Each row is a point. Each copy is the shape, with its points in the same order, turned, moved and blurred by noise. Say if it was mirrored as well.
In the rows, zero is written as 128.

Shape (5 x 2):
[[160 149]
 [100  99]
 [200 101]
 [121 111]
 [162 109]]
Copy 1 (5 x 2):
[[108 163]
 [135  91]
 [ 50 141]
 [123 111]
 [ 88 129]]
Copy 1 is: mirrored
Copy 2 (5 x 2):
[[175 126]
 [101 149]
 [189 184]
 [128 144]
 [161 168]]
Copy 2 is: mirrored
Copy 3 (5 x 2):
[[ 99 136]
 [183 128]
 [ 96  77]
 [155 129]
 [123 108]]
Copy 3 is: mirrored

Shape (10 x 4):
[[147  58 108 129]
 [127 167 132 114]
 [111 114 112 136]
 [ 95 129 152 120]
 [115 160 127 107]
 [101 201 114  91]
 [147 157 103  90]
 [141  50 157 146]
 [174 161  97 130]
 [165 144  82 182]]
Copy 1 (10 x 4):
[[ 99 187 140  92]
 [131 112  90 171]
 [123 143 140 147]
 [ 96 109 122 163]
 [121 128 105 168]
 [129 126  76 220]
 [135 151  67 158]
 [ 90 139 156  73]
 [173 145  73 140]
 [197 151 124 126]]
Copy 1 is: mirrored
Copy 2 (10 x 4):
[[152 194  89 107]
 [134 104 149 133]
 [178 138 117 113]
 [149 107 114  95]
 [141 103 155 113]
 [150  89 198 121]
 [128 148 173 127]
 [146 166  43 102]
 [148 158 161 170]
 [191 166 128 182]]
Copy 2 is: mirrored
Copy 3 (10 x 4):
[[156  63  99 129]
 [125 155 156 142]
 [149 131 124 112]
 [126 152 111 131]
 [133 163 146 143]
 [147 194 175 144]
 [155 137 170 162]
 [113  67  75 112]
 [143 110 197 131]
 [154  93 183  83]]
Copy 3 is: mirrored
Copy 4 (10 x 4):
[[115 200 107 113]
 [141  95 136 149]
 [154 140  99 107]
 [162 106 144 119]
 [153 102 132 143]
 [176  69 124 179]
 [124 106 125 184]
 [115 196 132  75]
 [ 84  96 107 158]
 [100  98  63 118]]
Copy 4 is: mirrored

Shape (9 x 6):
[[110 125 176 151 107  73]
 [130 150 102 155 132 150]
 [ 83 128 118 155 125 125]
 [ 88 153 108  99  54 118]
 [185 128 146 187  99 103]
 [115 120 130 107 142  62]
 [126  64 184 142 122 137]
 [104 173 119 125  93 117]
 [184 126  94 191 107 106]]
Copy 1 (9 x 6):
[[103 143 169  79 105 158]
 [131 130 111 163 105 121]
 [150 103 139 125 100 139]
 [144 111 196 172 142 178]
 [100 203 120 120  97 151]
 [125 135 201 100 105 103]
 [153 159 126  56 158 130]
 [105 110 166 160 119 155]
 [124 203 119 154  73 132]]
Copy 1 is: mirrored
Copy 2 (9 x 6):
[[117 134  73 161 156 155]
 [157 114 168 141 114 175]
 [157 102 116 116 132 172]
 [187 102  88 167  88 108]
 [132 128 153 207 182 169]
 [ 84 100 103 140 124 129]
 [143 167 120 120 200 125]
 [159 109 110 166  89 158]
 [140  87 176 197 173 174]]
Copy 2 is: mirrored

Shape (14 x 8):
[[ 92  86  80 217 182  97 121 154]
 [131 143 158 109 119 130 155 106]
 [189 138 142 118 113 160 135 111]
 [ 97  88 100 187 172  94 175 135]
 [103 128 184 127  84 163 131  94]
 [ 97 150 112 107  93 138 106  94]
 [ 68  70 100 179 171  88  91 122]
 [133 156 139 133 180 101 168 153]
 [ 75 137 141 145  80 152  78 152]
 [145 146 153 129 127 102 126 128]
 [154 174 141 149 100  98 176 112]
 [139 189 175 133 109 157 142  69]
 [145 173 147 128 137 188 147  83]
 [105 127 150 166 131 121  91 103]]
Copy 1 (14 x 8):
[[202 191  65 149 116 125  99 166]
 [ 86 107 116 117 150 115 152 118]
 [ 86  63 129 150 117 119 134 108]
 [166 180  47 116 137 121 109 132]
 [ 53 106 142 126 165  77 111 150]
 [122  86 160 101 156  97 142 170]
 [198 181  99 159 168 104 116 174]
 [121 156  90 114 112 127 174  96]
 [115 145 189 119 127  83 104 180]
 [ 97 125 134 135 141 137 154 122]
 [ 71 104  96 104 125 167 142 135]
 [ 44  78 115 131 127 100 169 157]
 [ 79  68 104 131 107  71 163 135]
 [114 140 129 158 147 103 135 178]]
Copy 1 is: only turned
Copy 2 (14 x 8):
[[148 141 120  11  82 117 118 144]
 [125 115 110 172 128 131 156 121]
 [163 166  96 180 108 136 156  91]
 [153  94 127  43 110 125 147 133]
 [ 90 143 108 169 120 181 157 143]
 [130 125 107 173 101 158  97 153]
 [118 135  86  24 121 135  84 155]
 [132 105 122 113 117  58 163 111]
 [ 83 181 138 137  84 158 109 163]
 [136 148 106 153 126  96 150 139]
 [169 115 117 170 101 104 181 155]
 [117 115  73 202  85 146 176 134]
 [118 120  83 179  69 141 167  88]
 [115 160  78 117 108 135 136 157]]
Copy 2 is: only turned

Shape (14 x 9):
[[123 101 112 163 119 127 111 135 141]
 [148 117 102 153 128 125 165  88  62]
 [143 110 130   7 154 130 106 143 150]
 [107 119 133 156 143 135 108  91 150]
 [152 132 134 120 121 153 111 105 146]
 [147 105 129 155 143 138 170 140 136]
 [141 139 130 148 143 116 129 137 138]
 [104 127 138 135 108 132 149 152 130]
 [152 130 109 148 113 112 110 146 111]
 [123 125 125 152 131  72 165 138 150]
 [119 123 134 114 157 120 117 129 114]
 [130 138 119 146 155 140 122 123  79]
 [118 142  84 149 131 152 112 146 148]
 [123 128 125 117 125  72 117 134 135]]
Copy 1 (14 x 9):
[[124 125 106 118  81 124  92 137 130]
 [ 85 105 140 154 156  88  96 173 130]
 [ 95 150 139  37 166 187 167  97 129]
 [152 141 138 130 104 145  82 145 128]
 [129 113 139 134 114 165 122 128 103]
 [ 87 151 135 150  93 123 109 110 137]
 [129 130 116 131 109 115 102 102 135]
 [129 144 115 140  99 117 147 130 147]
 [120  98  98 121 114 103 115 125 117]
 [119 155  80 153 125 109 102  97 171]
 [136 140 140 103 139 114 123 127 132]
 [131 109 158 126 139  87 110 139 123]
 [135  87 137 105  77 123 110 120 159]
 [137 131  80 106 146 127 113 111 144]]
Copy 1 is: only turned
Copy 2 (14 x 9):
[[101 144 142  86 150 119 140 141 138]
 [149 102 140 110 138 106 103  82 190]
 [102 173 133 183  58 189  92 165 126]
 [118 141 171 113 157 148 167 131 149]
 [136 141 175 131 111 125 141 151 136]
 [137 132 144 109 159 124 103 111 108]
 [142 123 131 107 142 141 134 147 126]
 [100 106 128 121 131 124 140 120 104]
 [126 123 114  92 124 111 126 154 151]
 [134 116 114  73 137 166 135 105 109]
 [119 135 123 143 136 154 131 136 151]
 [134 106 127 140 157 122 123 137 176]
 [ 94 107 160  99 150 131 120 173 135]
 [120 133 106  96 107 167 147 135 139]]
Copy 2 is: only turned
Copy 3 (14 x 9):
[[127 126 127  93 134 155 151  99 126]
 [106 200 116  89 144 110  89 140 118]
 [112  74 150 187 127  66 176 166 115]
 [136 146 139 138 120 171 129  99 118]
 [123 132 162 126  98 117 137 106 112]
 [163 161 132  89 155 108 143 105 125]
 [158 131 142 102 133 134 138 131 111]
 [148 126 145  95 140 134 130 134 169]
 [119 123 123  71 125 135 130 139 112]
 [153 141 159  92 189 151 131 143 116]
 [139 126 116 139 132 124 132 144 123]
 [136 159  99 106 104 129 112 142 122]
 [137 138 138  90  98 154 175 136 135]
 [121 105 145 115 161 151 129 155 107]]
Copy 3 is: only turned

Shape (14 x 11):
[[138 134 192 140  93  91 108 115 128 171 157]
 [ 74 115 104 122 134 130  98  90 106 100 135]
 [ 96  52 118 148 115 132 115 116 139 156 105]
 [122 118 141 152 152  73 142 119 142 118 107]
 [140 111 204  42 144 100  94 119 141 144  89]
 [ 68 150 113 123 129 137 140  98 123 114  73]
 [119 126 115 141 130 162 154 182 166 142 154]
 [117 122 190 129 137 203 190 117  91 138 135]
 [124 148 156 183 169 145 106 195 132  84 111]
 [153 111 168  95 177 186  89 164  88  89 149]
 [ 52 160 164  55 123 146 147  98 163 119 143]
 [148 104 137 157  83 116 186 143 103  82 101]
 [110 104 104 183 124 177 139  73 162 146 117]
 [115 163 145 106 123  78 146 129 125 133 107]]
Copy 1 (14 x 11):
[[107  77 148 127 111  78 159 149 107 134 161]
 [ 60 136  96 143 107 150  76 143 115 129 118]
 [116  87  98 182 148 123  99 146 120 158  85]
 [120  97 166 143 123 116  84 128 126  90 108]
 [147  71  79  93  69  94 136 159 172  93 112]
 [104 156 113 183  83 132  73 176 125  99 107]
 [152 151 163 151 119 168 150 133 108 161 103]
 [110 198 113 145 143  85 184 159 121 107  91]
 [ 91 144 200 158 111 161 139 121 195 123 105]
 [ 87 161 100  90 128 157 173 116 203 128 113]
 [110 156 105 105  31 117 124 185  87 120  84]
 [141 169 149 169 137  68  88  89 142 136 127]
 [108 143 138 169 173 131  88 203 100 156 100]
 [136 119 140 144  73 110 103 135 116  84 147]]
Copy 1 is: mirrored
Copy 2 (14 x 11):
[[ 87 149 158 105 124 180 103 127 102 125 157]
 [175 152 105 110 120 135 203 120 107 148 152]
 [143  87 137  88  79 170 184  99 132 165 135]
 [173 128 144 151 126 174 148 100 136 100 118]
 [152 115 134 199  78 188 116 116  64 136 203]
 [212 114 101 104 120 156 178 154 108 108 148]
 [128  68  89 123 155 140 128 150 177 150 136]
 [171  61 104  66 151 112  90  95  97 124 180]
 [146 104  56 163 161 167 116 112 112 112  71]
 [150 112  56 171 129 104  85  78  89 174 142]
 [158 111  94 138 157 149 159 160  88 111 236]
 [134  94 117 107  87 107 127 102 144  54 124]
 [181 116 100  45 117 177 151 106 170 151 145]
 [161 125 150 154 116 153 130 158 114  90 147]]
Copy 2 is: mirrored

Shape (16 x 12):
[[117  96 132 162 104 154 171 158  99 137 101  80]
 [148  83 133 142 116 110 143 137 124 100 159  70]
 [112  69 121 182 116 177 157 156 173 154 128  80]
 [140  72 126 160 110 102 141 172 134 187 103  89]
 [154  56  91 133 130 177 134 156 127 160 130 108]
 [141 169 127 134  63 179  95 103 131 122 143 151]
 [108  58 137 178 126 131 125 194 125 122 102 116]
 [133 129 127 165 159 112 118 176 143 142  97  57]
 [167 151 203 115 114 181 115  95 136 104 125 155]
 [146 135 123 108  89 158 105  55 156  72  97 148]
 [166 136 119 126 126 153 120  58 140 106 110 122]
 [102  85 168 108 105 154 120 198 127 149  90  58]
 [ 80  69 121 153 152 170  97  19  65 105 150 127]
 [110  91 160 113 121 114 181 139 147 157 118 111]
 [100  98 121 123 137 128 147 177 154 146 140 100]
 [165 192 130 106 106 179 136 144 134  90  93 152]]
Copy 1 (16 x 12):
[[116 141 104 159 159  70 127  84 125 162 183 102]
 [146 127 114 149 125 133 125  63 141 190 138 127]
 [ 84 119  78 173 131 113 162 126 127 181 167  76]
 [130 144 117 179 154 105 117 135 183 164 134  74]
 [127  90  76 161 156  95 166 121 175 157 132 104]
 [125 150  80 127 141  89 133 109  67  86  77 149]
 [ 97 131  86 195 132 124 104 103 183 135 174 104]
 [117 110 135 165 145 127  79 154 125 177 170 112]
 [ 57 135 120  77 145 111 123  70 102 103  86 141]
 [117 148  73  37 114 107 135 108 113 102 103 156]
 [131 109 101  63 126  97 129 120 110 135 102 125]
 [ 88 157 111 176 212 135 121 111 153 166 171 129]
 [171  72  29  63 149 139 106  40  93 104 141  64]
 [112 160 156 129 157 129 156 103 146 131 158  79]
 [125 122 133 172 139 142 154 124 141 139 165 109]
 [ 89 135 134 107 141  65 135 118 100  85 112 197]]
Copy 1 is: only turned
Copy 2 (16 x 12):
[[107  96 105 114 132  80 167 132  71 144 123  93]
 [109 103 108 141 127 140 142  85 101 177  99 104]
 [118  86  93 171 122  60 121 133 103 151 123  62]
 [133 135 118 144 113  53 180 112 135 154 101 104]
 [152  89  76 164 111  80 133 116 107 111 105 121]
 [127  58 149 124 140 154 128 145 149  95 197 109]
 [ 99  90 121 105 122  47 123 106 117 141  82 115]
 [157 129 130 116 158  76 128 143 116 196 101 111]
 [140 107 160 109 173 144  90  81 104  87 200 105]
 [166  80 151  92 136 187 102 122 135  77 148  61]
 [178 108 141 112 120 173 107 121 111 107 154  82]
 [124  94  80  96 194  49 164 106 128 151 118  92]
 [112 126  47  63  47 171  68 117  98 102 165  97]
 [ 99 157 111 140 160 101 154 110 112 109 114  78]
 [106 124  97 152 164  92 131 137 131 134  94 109]
 [162  70 181 110 198 146 121 154 102  79 151 122]]
Copy 2 is: mirrored
Copy 3 (16 x 12):
[[134 105 138 174 155 147  73 127  91 161 163 118]
 [109 124 149 123 191 181 131 148 107 160 156 130]
 [171 119 184 163 162 190  68 126  88 122 122  90]
 [123 113 178 162 182 143 102  98  97  99 181  99]
 [170 116 139 159 147 194  94 136  90  92 158 144]
 [119 139 116 110  81 135  87 170 162 128  97 125]
 [168 125 162 204 175 137 129 124 107 129 151 107]
 [135 160 173 148 151 134 133 118  46 147 168 100]
 [160 174  94  71 137 105  86 163 177 141 120 117]
 [165 102 131  66  86 127 118 203 167 152 140 111]
 [156 134 122  71  91 154 114 158 141 155 168 105]
 [144 135 164 174 197  91  77 160  74 122 154 140]
 [180 129 183 116  91 194 105 119 185 212 168 207]
 [150  83 153 105 188 122  99  96 109 128 140 111]
 [139 106 161 143 169 142 122 117  84 115 115 134]
 [144 128  61 104  97  92 106 164 114 131 112 107]]
Copy 3 is: only turned
